Rows are points. Examples show where two turns around zero, p and q, send a point. Where does a point land after both, in the order given? Backwards means that the second turn is done in reverse. Each puzzle has new turns, and all numbers are rounded.

Turn p:
[-0.37  0.14 -0.12] => [-0.28 -0.12 -0.28]
[-0.69 -0.27 -0.27] => [-0.74  0.16 -0.22]
[0.58 0.16 0.00] => [ 0.45 -0.22  0.33]
[ 0.31 -0.05 -0.05] => [ 0.16 -0.04  0.27]
[0.17 0.02 0.43] => [ 0.40  0.21 -0.10]
Turn q:
[ 0.10  0.04 -0.09] => [-0.07  0.12  0.00]
[0.09 0.17 0.50] => [-0.30 -0.41  0.18]
[-0.51 -0.41 -0.37] => [ 0.70  0.12 -0.26]
[0.31 0.54 0.19] => [-0.65 -0.07 -0.03]
[ 0.01 -0.35 -0.24] => [0.32 0.25 0.11]
Where do these land?
q, then p backwards: [-0.22 -0.43  0.56] => [ 0.58  0.36 -0.28]
q, then p: [ 0.40  0.10 -0.41] => [ 0.05 -0.38 -0.44]
q, then p: [-0.22  0.09 -0.20] => [-0.10 -0.23  0.18]
q, then p backwards: [-0.27 -0.38 -0.29] => [0.27 0.09 0.47]
q, then p: [-0.07  0.51  0.15] => [-0.53  0.07 -0.03]
q, then p: [0.38 0.12 0.18] => [-0.07  0.20 -0.38]

Turn p:
[ 0.23  0.12 -0.27 -0.18 -0.18  0.31] => [ 0.18 -0.39  0.00  0.28  0.09  0.17]
[ 0.19 -0.32 -0.22  0.19  0.07 -0.65] => [-0.27  0.00  0.36 -0.41 -0.49  0.18]
[-0.17  0.13 -0.15  0.23 -0.18  0.02] => [-0.14 -0.21  0.06  0.00  0.07 -0.28]
[ 0.12  0.22  1.31 -0.14 -0.01 -0.73] => [-0.35  1.27 -0.17  0.46 -0.59 -0.12]
[ 0.07  0.18 -0.11  0.17  0.01  0.20] => [-0.14 -0.22 -0.14  0.07  0.15  0.00]
[-0.14  0.19 -0.13  0.17 -0.09  0.33] => [-0.03 -0.27 -0.14  0.08  0.28 -0.20]
[ 0.16 -0.89 -0.19 -0.08  0.30  0.23] => [ 0.54 -0.15 -0.23 -0.67 -0.20  0.39]
[-0.34  0.15 -0.22 -0.21 -0.23  0.25] => [ 0.28 -0.19  0.19  0.16  0.33 -0.26]
[-0.13  0.22 -0.01 -0.15  0.32  0.04] => [-0.06  0.18  0.06  0.01  0.37  0.14]
Turn q:
[-0.40 -0.39 -0.53  0.20 -0.46  0.39] => [-0.07  0.08 -0.75  0.19  0.39  0.48]
[ 0.20 -0.37 -0.29 -0.18 -0.09 -0.10] => [ 0.26 -0.20 -0.10 -0.10  0.42 -0.01]
[-0.09  0.27  0.41  0.54  0.48 -0.38] => [-0.34 -0.16  0.08  0.16 -0.62 -0.60]
[ 0.31  0.31 -0.09 -0.30 -0.30 -0.13] => [ 0.09  0.38  0.33 -0.16  0.32 -0.09]
[-0.41  0.05  0.68  0.08  0.38 -0.26] => [ 0.06 -0.19  0.24  0.46 -0.72 -0.18]
[ 0.40  0.13  0.28 -0.11 -0.03  0.19] => [-0.18 -0.05  0.47 -0.18  0.06  0.12]
[ 0.00  0.00 -0.46 -0.23  0.01  0.29] => [ 0.18  0.14 -0.25 -0.37  0.15  0.27]
Where do these land?
p, then q: [-0.05 -0.12  0.13 -0.43 -0.22  0.14] => [-0.35 -0.08  0.21 -0.20  0.20 -0.20]
p, then q: [-0.26 -0.04 -0.05 -0.01 -0.45  0.08] => [ 0.01 -0.20  0.14  0.17  0.20 -0.39]
q, then p: [-0.19  0.51 -0.30  0.53  0.51  0.49] => [ 0.48 -0.29  0.69  0.33  0.26 -0.43]
q, then p: [ 0.07  0.41 -0.38 -0.29 -0.20  0.23] => [-0.03  0.08  0.06  0.46  0.45  0.26]
p, then q backwards: [ 0.08 -0.01  0.31  0.37 -0.13 -0.41] => [-0.12  0.45  0.11  0.39  0.20  0.02]
p, then q: [-0.17  0.49  0.05 -0.19  0.41 -0.54] => [-0.17  0.27  0.16  0.14 -0.78  0.10]
p, then q: [ 0.48 -0.78  0.34  0.13  0.18  0.18] => [ 0.12  0.42 -0.10 -0.40  0.71  0.41]
q, then p: [ 0.05 -0.46 -0.10 -0.11 -0.11 -0.17] => [-0.07 -0.06 -0.15 -0.34 -0.11  0.34]

Turn p:
[-0.30  0.08  0.19  0.37  0.20 -0.02 -0.41  0.03 -0.35] => [-0.26 -0.21  0.02 -0.01  0.28 -0.46 -0.26 -0.30  0.21]
[ 0.03 -0.01  0.27 -0.55  0.13  0.10 -0.28  0.16  0.41] => [ 0.31  0.07  0.21  0.05  0.19  0.28  0.24 -0.48 -0.37]
[ 0.08 -0.10  0.34 -0.37 -0.06  0.23 -0.28  0.14 -0.38] => [ 0.13 -0.25  0.09 -0.13  0.00 -0.14 -0.28 -0.29 -0.53]
[ 0.29  0.70 -1.32 -0.65  0.03  0.13  0.99 -0.01  0.32] => [ 0.43  1.09  0.17  0.72 -1.18  0.40  0.13  0.58  0.14]
[ 0.00 -0.35  0.26  0.12 -0.21 -0.11 -0.26 -0.25 -0.25] => [-0.07 -0.34  0.06 -0.38  0.28 -0.24 -0.02  0.16 -0.14]
[ 0.36 -0.19  0.30 -0.11  0.44 -0.15  0.04  0.01 -0.08] => [ 0.03  0.25 -0.37 -0.39  0.08 -0.05  0.06 -0.26 -0.23]
[-0.10  0.21  0.43  0.27 -0.14 -0.15  0.09 -0.28  0.07] => [ 0.17 -0.25 -0.34  0.13  0.38 -0.13  0.08  0.17  0.16]
[-0.20 -0.21  0.24  0.23  0.08  0.04  0.75  0.19 -0.07] => [-0.50  0.00 -0.60  0.23  0.00  0.23 -0.04  0.24 -0.17]
[-0.25 -0.12 -0.53  0.16 -0.05  0.16 -0.30 -0.31  0.18] => [-0.19 -0.06  0.54  0.03 -0.15 -0.21  0.35  0.12  0.31]
[-0.21 -0.18  0.25  0.27 -0.21 -0.53 -0.20  0.22 -0.02] => [-0.18 -0.12  0.05 -0.20  0.62  0.16 -0.28  0.09  0.18]
[ 0.30  0.16 -0.45  0.26 -0.21  0.30 -0.14  0.11  0.18] => [ 0.11 -0.18  0.21 -0.05 -0.51  0.17  0.02 -0.03  0.44]
Turn q:
[-0.32 -0.22 -0.40 -0.58 -0.12  0.30  0.12  0.42  0.03] => [-0.08 -0.35 -0.07  0.27 -0.21  0.64  0.09 -0.13  0.51]
[-0.03 -0.64  0.29 -0.13 -0.17  0.43  0.03 -0.52  0.20] => [ 0.31  0.13  0.31 -0.62 -0.28  0.08  0.08  0.36  0.47]
[ 0.09  0.27 -0.02  0.36  0.38  0.02 -0.08  0.20 -0.58] => [-0.07 -0.13 -0.06  0.18 -0.24 -0.05 -0.19 -0.08 -0.76]
[-0.34 -0.13  0.14  0.38  0.30  0.37 -0.09  0.09  0.50] => [-0.16 -0.44 -0.08 -0.61 -0.13 -0.20  0.32 -0.19  0.04]
[-0.42 -0.34  0.20 -0.35  0.60  0.17 -0.08 -0.29 -0.36] => [ 0.56 -0.09  0.33 -0.20 -0.59  0.17 -0.15 -0.45 -0.02]
[ 0.46  0.25  0.53  0.26 -0.39 -0.32  0.21  0.11  0.23] => [-0.21  0.58 -0.53 -0.11  0.31 -0.38 -0.04  0.27 -0.04]
[-0.38  0.37 -0.40 -0.55 -0.38  0.41 -0.40  0.32 -0.30] => [ 0.20 -0.41 -0.09  0.82 -0.25  0.39  0.53  0.11  0.15]
[ 0.42  0.28  0.00  0.25 -0.33 -0.42 -0.03 -0.02  0.21] => [-0.25  0.29 -0.12  0.17  0.50 -0.38 -0.05  0.24 -0.05]
[ 0.13 -0.31 -0.45  0.14  0.56 -0.03 -0.30  0.27 -0.22] => [-0.32 -0.50  0.35  0.15 -0.30 -0.08 -0.46 -0.19 -0.18]
[-0.02  0.31 -0.14 -0.02 -0.31  0.03  0.34 -0.18 -0.12] => [ 0.07  0.22 -0.02  0.10  0.32  0.34  0.20  0.15 -0.17]
[-0.24 -0.07  0.45  0.39 -0.32 -0.45  0.20 -0.27  0.26] => [ 0.37  0.17 -0.33 -0.47  0.55 -0.29 -0.08  0.08  0.05]
[ 0.64  0.23 -0.19 -0.16  0.19 -0.50  0.08 -0.13  0.16] => [-0.41  0.52  0.30  0.30  0.30 -0.24 -0.25 -0.19 -0.01]
Where do these land?
p, then q: [-0.60 -0.62  0.13  0.09  0.26 -0.32  0.00  0.02  0.36] => [ 0.24 -0.16 -0.09 -0.37 -0.18  0.37  0.17 -0.74 -0.32]
p, then q: [ 0.31 -0.12 -0.36  0.08  0.43  0.00  0.24 -0.34  0.09] => [-0.09  0.24 -0.24  0.27  0.47  0.35  0.24 -0.09  0.09]
p, then q: [-0.55 -0.14 -0.69 -0.66  0.00  0.06  0.41  0.19  0.06] => [ 0.28 -0.08 -0.80 -0.05 -0.08 -0.06  0.37  0.24 -0.71]
q, then p: [ 0.05 -0.19  0.32 -0.38  0.08 -0.01 -0.17 -0.66 -0.50] => [ 0.76 -0.35 -0.33 -0.25 -0.04  0.16 -0.31 -0.11  0.11]
p, then q: [-0.88  0.00  0.01  0.19 -0.26 -0.36 -0.13 -0.26 -0.41] => [ 0.07 -0.44 -0.38 -0.17 -0.09 -0.54 -0.42 -0.63 -0.15]
p, then q: [ 0.54  0.01  0.24  0.36 -0.26  0.24 -0.26  0.60 -0.09] => [ 0.15 -0.13  0.58 -0.02 -0.28 -0.04  0.14  0.41  0.63]
q, then p: [ 0.30  0.44  0.08 -0.06 -0.19 -0.01  0.54  0.23 -0.09] => [-0.14  0.08  0.06  0.55 -0.37 -0.33 -0.18 -0.08  0.27]
q, then p backwards: [ 0.27  0.51 -0.04  0.46  0.59  0.05  0.03  0.09  0.11] => [-0.29 -0.56  0.16 -0.29  0.47  0.32 -0.08 -0.01 -0.29]
q, then p backwards: [ 0.21  0.04  0.38 -0.55 -0.16  0.24 -0.07  0.12  0.20] => [ 0.16  0.25 -0.45  0.26  0.35  0.04  0.29 -0.13  0.23]
q, then p: [-0.02 -0.18 -0.25 -0.22 -0.06 -0.45 -0.23 -0.12  0.05] => [ 0.04 -0.05 -0.14 -0.28  0.29  0.00  0.28 -0.29  0.27]
p, then q: [ 0.20  0.06 -0.32  0.50 -0.26  0.18 -0.39  0.21 -0.25] => [ 0.19 -0.05 -0.04 -0.11  0.01 -0.34  0.08  0.15  0.74]
q, then p: [ 0.16  0.19  0.50  0.20 -0.17  0.39  0.02 -0.09  0.47] => [ 0.12  0.52  0.00  0.45 -0.02  0.33 -0.21  0.31 -0.16]
